Rows are points. Each copy is the shape, with its points in the same order, turned, moved and blurred by noise. Some copies are also mirrored. Which?
(in the rows, 128 means zero)

Shape:
[[ 76 108 137]
 [158 140  82]
 [167 150 101]
 [ 66 157 186]
 [159 135 164]
 [160 130 156]]
Copy 1, 6 rows:
[[ 80 103 155]
 [184 114 148]
 [181 123 125]
 [ 55 160 115]
 [132 117  80]
 [138 114  82]]
Copy 1 is: mirrored
Copy 2:
[[182 111 153]
 [ 87 150 160]
 [ 86 143 139]
 [173  54 116]
 [122 134  91]
 [121 136 100]]
Copy 2 is: mirrored
Copy 3:
[[134 164 182]
 [146 153  78]
 [129 137  78]
 [ 64 159 192]
 [104  99 126]
 [111 100 122]]
Copy 3 is: mirrored
Copy 4 (6 x 3):
[[180 139 131]
 [ 81 134  99]
 [ 79 114 117]
 [180 128 199]
 [125  77 147]
 [127  76 140]]
Copy 4 is: mirrored

Shape, 8 rows:
[[106 205 115 121]
 [147  93 162 188]
 [140 133  93 134]
 [112  99 167 126]
 [194 139 117 152]
 [110 103  63  70]
 [118 116 110 105]
 [117 173 131 108]]
Copy 1:
[[182 162  85 192]
 [135 168 190 108]
 [101 169 110 157]
 [129 104 163 130]
 [127 199 111 109]
 [ 59 106  79 178]
 [107 115 120 157]
 [152 129  89 171]]
Copy 1 is: mirrored
Copy 2:
[[155 116 156  63]
 [169 145 100 191]
 [141 177 144 117]
 [117 127  91 150]
 [150 163 180 163]
 [ 76 207 123  77]
 [109 162 117 109]
 [131 118 146  90]]
Copy 2 is: mirrored
Copy 3, 8 rows:
[[112 193  77  88]
 [181  96 161 102]
 [104 118 111  99]
 [145 146 164 146]
 [147  85  84 107]
 [ 35 130 127 144]
 [ 91 136 129 134]
 [123 176  94 118]]
Copy 3 is: mirrored
Copy 4 (8 x 4):
[[118 123 140 207]
 [126 147 182  73]
 [150  92 146 137]
 [133 162 120  99]
 [105  75 168 109]
 [196  84  78 142]
 [159 114 108 129]
 [118 126 123 173]]
Copy 4 is: mirrored

Shape, 11 rows:
[[133 133 132 148 183 132  84 101]
 [122 120  96  99 114  75  70 147]
 [146  94 114  71  78 157 147 104]
 [ 37 201  68 106 150 107 191  64]
 [110 122 139 159 103 177  80 124]
 [108 112  98 136 182 130 110 184]
 [156 114 154 121 137 120 137 122]
 [157 151 138 124 141 167 114 136]
 [ 99 117 104 118 173 143  99 136]
 [110 141 173  97 125 170 128 113]
 [126  92 148 170 182 151 126 127]]
Copy 1 (11 x 8):
[[160 141 122  85  80  91 146  85]
 [116 113 146 129 145  59 202 103]
 [ 94 150 132 127 168  95  98 170]
 [102  89 245   7  97 151 143 146]
 [128 168 105 135  90 137 168 143]
 [127 131 121 104 130 146 170  45]
 [162 125 140 126 127  97 107 109]
 [161 147 101  92 140 123 133 130]
 [114 152 130  89 114 120 156  78]
 [151 186 150 100 134 127 125 144]
 [147 148 121 125  80 140 108  63]]
Copy 1 is: only turned
Copy 2:
[[141  92 129  72 150 144 139 127]
 [ 61 109 160 111 101 127 131 173]
 [ 93 120 154 207 146 167 160 118]
 [222 154 212 159 102  90  82 135]
 [101  89  99 128 128 113 144  71]
 [ 95 158 118  77 156 133  89 132]
 [127 107 105 141 142 171 138 152]
 [118  94 115 124 141 183 109  96]
 [112 126 145  94 164 123 112 124]
 [132  75 119 167 167 138 106 106]
 [141 128  82  90 175 144 148 122]]
Copy 2 is: only turned
Copy 3:
[[160  94 170 173 114 112 136 124]
 [136 102  83 127 113 154 206 115]
 [124 144 124 105 178 214 136 135]
 [104 215 174 170 204  91 226  97]
 [128  91 170 117 114 151 156 181]
 [135  63 113 121 158  90 160 121]
 [118 122 140 121 126 152 115  89]
 [109 111 142 151 133 137 112 145]
 [136  76 144 148 162 122 171 127]
 [ 75 112 181 131 154 168 133 127]
 [153  81 181 112 134 107 115 116]]
Copy 3 is: only turned
Copy 4 (11 x 8):
[[122 141 163  95 166 149 120  83]
 [126 164 163 144 161  77 148 150]
 [ 85 141  89 198 139 161 157 136]
 [102 108  46 176 181  41  56  45]
 [ 64 131 135 104 142 148 113 148]
 [154 173 137 106 105 118  83 131]
 [148 101 139 149 139 159 139 134]
 [130 128 118 108 174 174 107 145]
 [122 170 139 133 146 122  91 101]
 [ 89 105 125 165 170 176  85 134]
 [129 128 154 107 106 185  98  88]]
Copy 4 is: mirrored

Shape, 14 rows:
[[158 133 120 103 203 140 249 126 108]
 [112 155 152  95  96 129 145 129 101]
 [120 115  87 123 123 121 183 159 116]
 [151 106 151 106 142 134  87 126 198]
 [128 110 153 122 135  86  89 120 110]
 [150 122 143 145 101 127  96 110 134]
 [169 116 102  98  93 112  89 159 112]
 [136 144 155 120  93 143 103 121 139]
 [111 111 121 116  92 131  80 110 127]
 [126  99 136 149 111 127  81 134 115]
 [140 111 156 149 156 141  81 119 121]
 [131 152 137 145 107  98 126 116 120]
 [115 154 133 130  93 133  92 171 146]
 [127 127  74 130 140 117  77 123 107]]
Copy 1:
[[137  11  77 100 145  54 116 138 171]
 [126 120 134 142 194 113 126 127 115]
 [108  81 108 147 132 104  89  85 138]
 [138 128 194  68 103 146 136 129 128]
 [107 126 127 104 136 156 171 116  91]
 [118 136 158 132 117 129 142 143  91]
 [129 104 153 130 136 159  98 100  58]
 [134 145 169 134 150 125 131 146 110]
 [ 89 146 163 137 143 160 122 134 104]
 [121 144 138 145 110 164 143 127 101]
 [142 132 126 110 104 161 157 156 115]
 [111 144 125 129 141  99 142 125  88]
 [150 173 155 132 145 135 106  98 109]
 [ 93 134 106 106 114 166  92 134  85]]
Copy 1 is: only turned
Copy 2 (14 x 9):
[[194  81  42  79 189 148 115 105 167]
 [153 109 139 124  89 137 125 135 177]
 [134 113 134  94 180 121  94 140 172]
 [142 199 109 127 112  92 114 124  82]
 [109 140 137 126 118  98 180 124 126]
 [ 94 133 130 126  99 123 129 150 105]
 [115 160 144 110 125 102 139 202 142]
 [130 142 134 138  79 132 113 149 126]
 [114 145 182 128 111 123 131 144 113]
 [ 81 152 148 142 123 133 142 143 122]
 [ 99 154 108 152 124 135 167 127 105]
 [110  97 122 130 105 101 121 135 140]
 [115 154 140 165 107 111  96 153 159]
 [120 123 158 154 166 105 150 172 108]]
Copy 2 is: mirrored
Copy 3 (14 x 9):
[[ 93 140  62 126  98 141  59 209 183]
 [140 119 145 136  89  75 136 154 132]
 [140 111  81 120 139 101  87 163 112]
 [ 66 155 147 115 102 135 129  75  91]
 [133 103 125 161  88 131 148  82 123]
 [135 130 169 129 120 137 133  94 112]
 [117  62 135  98 124 122 142 107  97]
 [126 137 176 120 101 105 148 121 110]
 [156 122 153 117  93 114 142  95  79]
 [148 108 150 149 114 141 137  98  81]
 [121 131 150 158  90 175 142 113 101]
 [154 129 139 134 126 116 147 118 146]
 [118 130 155 127 134  95 165 129  78]
 [160 107 105 102 103 155 165 112  87]]
Copy 3 is: only turned
Copy 4 (14 x 9):
[[131  86 194  84  86 140  96  44 178]
 [ 98 137  82 128  93 153 121 121 144]
 [ 96 114 112  73 142 113 103  92 154]
 [150 120 139 173 168 101 162 157 134]
 [161 135  93 125 110 103 113 161 107]
 [123 139 110 122 127 118 165 155  96]
 [ 94  82  83 107 128  93 137 179 128]
 [110 140 102 142 122 144 162 152 120]
 [125 158  73 117 132 106 163 167 134]
 [146 139  90  99 144 123 146 169 105]
 [168 141 129 111 128 135 146 173 114]
 [104 156 114 119 105 114 122 136  98]
 [ 84 143  97 135 161 143 120 170 122]
 [123 149 115  74 127  86 126 190 144]]
Copy 4 is: only turned

Shape (15 x 11):
[[124 172 124 119 142 173 117  97  77 182  75]
 [165  91 101 175 143 159 117 101 172  83  95]
 [176 169  82 151 114 152  98 103 168 141 184]
 [ 95  84 140 149 125 158 159  69  97 107 162]
 [136  99  94 106 160 144  88 122 176 133 149]
 [ 86  91 159 110 129 104 168 161  98 196 155]
 [ 86 102 153 148  87  94 150 122 180 114 100]
 [163  79 133  91 107 166 155 138 118 156 162]
 [ 95 101  83  98 122 100 129 141 132 105 100]
 [108 154  92 109 185 103 179 191 111 158  80]
 [ 99 154 108 100 125  77 106 131 162 130  77]
 [152 187 185 169 129 134  87 108 103 134 170]
 [140  90 101 183 135  91 116 164  83 132 160]
 [182 106 101 170 155  66 127 108 171 100 102]
 [179 141  95  97  90 129 172 179 148 132 150]]
Copy 1, 15 rows:
[[109 154 136  96 118  66 118 151 120 182 131]
 [116  79 186 153 122 174 169 129 150 140 180]
 [ 83 177 201 151  95 167 144 160 125  91 128]
 [187 129 140 116 119 196 118 166 166 186 131]
 [118 159 152 172  86 170 161  98 125 126 169]
 [209 194  83 129 172 130 157 135  88 140 110]
 [185  93 138 155 142 149 208 122 140 143  90]
 [131 182 126 175 185 171 132 149 119 180 143]
 [132 106 107 128 127 154 148  65 119 139 115]
 [121 133  79  95 181  83 162  91 132  85 144]
 [129 103 127 160  95  95 155  78 113 107  94]
 [130 137 147 151  93 133 119 232  85 107 123]
 [159 124 136  85 157 188 133 133  58  96 157]
 [157  71 201 158 139 149 157  99 123  67 161]
 [ 77 167 129 170 195 162 161 124 120 104 101]]
Copy 1 is: only turned
Copy 2:
[[100 125 197 156 139 155 100 127  87  85 129]
 [202  71 153 158 118 107 154 124 143 166  98]
 [145  82 153 155  22 109  95  85  95 163 103]
 [155 138 135 106 112 122 119 197 100 186 153]
 [153 103 146  91  72 114 161  94 104 140  79]
 [ 79 108 115  54  97 109 116 177 112  84 162]
 [151  91  61 108 153  74 116 126 128 133 136]
 [116  77 152  78  72 136  91 184 133 131  85]
 [162 123  93  91 114 155 139 107 141 109 128]
 [137 113 167  78 112 131 121  88 168  39 177]
 [124 117  91 117 135 126 128  53 129 102 123]
 [ 64 137 159 183  65  75 109 127 119 164 134]
 [121  91 114 131  44 125 177 160 152 119 169]
 [151  47 129 129 106 110 170  75 167 173 146]
 [136  64 131  96  48 129  60 116 176 110 108]]
Copy 2 is: mirrored
Copy 3, 15 rows:
[[ 89 203 138 141 173 173  95 151 123  94 117]
 [168 208 154 109  85 148 124 128 120 174 198]
 [134 191 140  78  61 118  80 125 128 162  79]
 [168 128 187  83 170 134 151 156 132 151 142]
 [151 161 101  84  98 145  91  86 162 151 150]
 [136  67 115 136 166 113 126 111 106  81 125]
 [167 125 104 174 124 101 143 156 124 180 169]
 [180 133 137 109 127 163 143  81 104 111  98]
 [110 145 106 141 125 126 166 100 166 152 165]
 [ 50 128  82 137 106 150 150 124 108  75 177]
 [ 97 156  78 179 106 128 118 134 172 154 155]
 [111 128 192 133 111 151  42 160 108 164  93]
 [105 118 191 121 102  87 116  76 112 126 161]
 [147 166 156 147  31 117 116 134 154 136 197]
 [129 144 106 132  57 144 166  90  93 131  87]]
Copy 3 is: only turned
Copy 4:
[[ 82  98 123  61  85 124  72 178 143  98 121]
 [112 100  90 119 175 157 187 154 100 111 167]
 [131 118 133 149 123 154  93 191  34 115 184]
 [113  92 133 167 107 134 123 104 172  91 197]
 [159 134  99 133 100 144 146 135  75 137 147]
 [135 156 161 173  82 143  80 133 200 149 103]
 [114 162 123 174 177 147 130 108 142  75 111]
 [142 146 135 125 111 175  82 119 148 173 187]
 [111 145 128 136 147  91 134 106 115 142 113]
 [ 93 127 189 108 121 121 129 155 141 174  52]
 [121 172 131 118 147  92 123 136  91  95  76]
 [175  68 143 145 129 139  54 200 122  69 151]
 [145 110 130 184 148  96 121 193 154 171 151]
 [142 154 143 132 187 123 193 188 107 104 147]
 [118 157 175 131 169 168  79 139  86 184 147]]
Copy 4 is: only turned

Shape, 17 rows:
[[163  89 129  89  86 113 107 159  79 148  97 121]
 [106  79 112  95  63 139 118 139 173 177 123 123]
 [ 80 140  94 147 110 131 163 175  76 119 122 120]
 [176  61  59 123 107 120 117 123 176 132 108 158]
 [145 131 147 137 122 115  63  85  90  75 108 106]
 [150 136  89  75 129  97 107 167 148  85 159 124]
 [164  72 133 167 120 182 154  90 119 154 159 143]
 [163 166 108  67 127  90  85 126 181 164 127  92]
 [101  75 155  86 113 154  98 162  88 121  88 118]
 [118  91 103 173 143  96  93 102 163 129 151 131]
 [176 109 110 146 156 147  53  78 123 130 109 136]
 [180 127  88 169 110 158 157 141 185 132 171  82]
 [ 88  80 144 170 164  82  62 140 186 175 146  98]
 [129 131 147 172  63 136  60 177 117 176 113 190]
 [102 157  81 117 115  92 131  82 164 134 140 117]
 [114 116 158 123 120 159 145  89 131  91  81 134]
 [ 76 166 156 164  91 102 150 151  98 117  95 165]]
Copy 1, 17 rows:
[[137 104 147  85  92  85 170 141 124 151  96 174]
 [109 102 128  43 115  85  74 141 130 160 103 115]
 [184 132  90 133 132  97 134 157 103  96  91 104]
 [ 93 139 187  44  88 143 127 153 126 148  78  84]
 [110 124 150 137 169 143 180 197 106 186 135 151]
 [102 129 120 125  82 140 111 209 108 156  41 140]
 [114 132 128 112 100 131 151 109 163 177 155  53]
 [ 43 114 133 114 136 123  95 140 106 178  32 166]
 [139 142 132  99 103  61 136 175 118 147 150 172]
 [124 158 144  93 158 184 104 155 142 177 101 104]
 [ 60 169 158 102 154 144 183 160 141 182 118 121]
 [ 90 124  83 101  93 170 114 108  77 170  91  57]
 [124 190 116  79 173 177  58 127 147 184 113 169]
 [102  92  91  52 143 143 149 143 180  85 135 166]
 [105 111 144 126 178 131  87 164 115 161  52  89]
 [104 120 167 148 138  96 121 173 100 140 167 100]
 [162  88 125 150 165 133 119 160 128  68 129 137]]
Copy 1 is: mirrored
Copy 2 (17 x 12):
[[163  68  81 137  91  68 133 128 141 172 142 155]
 [127  61 125 127  99  92  86 129 208 114 119 123]
 [143 145  68 130  77 114  68 148 100 139  96 126]
 [174  65 113 115 130 140 113 108 165  76 176 167]
 [140 108 160  87  93 136 160 123  88 197 156 135]
 [128 139 100 146  72 141 123 153 158 132 212 147]
 [133 119 147 122 179  76  98  66 116 109 119 150]
 [135 101 148 188  72 141 182 149 193 128 154 125]
 [111  85  64  82  90  90 122 106 150 187 123 134]
 [142  91 153 132 117 169 100  86 125 116 169  91]
 [153  89 159 115 115 157 172  60 118 147 144 165]
 [ 91 117 153 176 143 125 104 147 113  58 144 161]
 [ 92  52 130 167 107 176 110  69 146 138 149  49]
 [154  59 126 169 118 143  53 101 155 213 100 172]
 [161 138 169 137  77 151 116 143 161 101 138  93]
 [135 129 127  59 143 125 136 139 140 154 104 124]
 [167 139 102 124 121 148  64 166 116 201  87 103]]
Copy 2 is: only turned

Shape (16 x 12):
[[161  96 125 146 160 169 158 180 110  91 129 134]
 [196 151 105  90 116 181 103  93 155 175  99 139]
 [149 110 164  98 141 198 102 121  84 116  82  93]
 [160 153 130 120  71 186 132 103 164 114 124  83]
 [153 149 175 138  99 154 119 123 181 181 102 132]
 [167 116 178  53 117 166 112 114 171 148 122  96]
 [157 120 131 142  89 148  86  83 173 155  99 128]
 [189 138 168 148  76 133  97  90 162 141  86 136]
 [144 101 144 143 102 205  92 115 189 163 115 128]
 [ 68 105 106 129 175 146 141 112 100  96 110 128]
 [145 148 138 151 109 119  93  94 144 171 166 130]
 [ 85 111 104 143 150 143 189 169  84 137  82 108]
 [ 94  39  84 117 128 126 166 171  67 109 110 115]
 [ 95  81  93 124 176 116 174 166 124  72  83 128]
 [ 84 110  75 139 164 113 101 194 102 106  95  87]
 [ 92 117 119 100 110 161 141 187  98  86 104 171]]
Copy 1, 16 rows:
[[105  82 115 125 140 101  66 145 192  78 136 121]
 [110 116 102  96 113 233 116 134 130 106 109  70]
 [152 139 137 110  78 148 100 155 197 128  98 114]
 [113 109 169 111 131 159 126 162 123 141 140  52]
 [ 79 160 138 100 156 180 101 153 103 130  90 108]
 [158 176 150 104 139 189 124 165 132  97 129 105]
 [ 92 120 143  74 107 176 116 130  85 120  92  95]
 [ 72 162 146  82 106 165  97 118  97 119  97  77]
 [ 92 110 143  69 129 171 113 195 109 106  75 105]
 [162  67 101 143 100  89  90 134 132 142 112 157]
 [ 87 117 147 136 144 164 146  99  95 106  71 114]
 [108  73 104 136 128 115  76 134 178 176 149 185]
 [120  60 123 118  92  97 105 125 177 113 183 208]
 [150  76  83 110 125  76  55 120 145 128 171 163]
 [134  72  89  82 139  71 131  93 182 149 124 165]
 [ 97 109  65 138  99  84 117 173 165 121 161 138]]
Copy 1 is: mirrored
Copy 2:
[[118 201 111 107 126 124 107 130 190 159 133 150]
 [ 93 100 120 137 160 152  88  97 134 144  87 237]
 [ 70 177 147 125 142 146 128 167 132 105  65 193]
 [ 86 111 106 156 103 212 125 133 154 145  92 180]
 [107  68 118 159 166 159  99 151 168 109 130 188]
 [101 113 130 153 163 167 116 118 185 103  42 190]
 [106  87 123 127 162 193 117 117 132 102 139 190]
 [119  75 128 123 149 186 136 147 152 112 135 229]
 [ 67 109 124 151 152 190  66 127 160  90 144 180]
 [104 180 108 113 143 107 136 112 106 111 121  90]
 [152  77 153 122 128 162  74 129 123 112 127 155]
 [ 71 151  80  81 147  86 133 157 147 153 123  97]
 [ 83 186  95  30 113  94 137 107 176 100 107 108]
 [ 98 189  90  93 161 101 178  97 168 139 136  93]
 [ 63 149 165  67 142  98 151 112 144 151 139  77]
 [ 84 165 110 133  90  64 154 117 174 111 143 142]]
Copy 2 is: mirrored
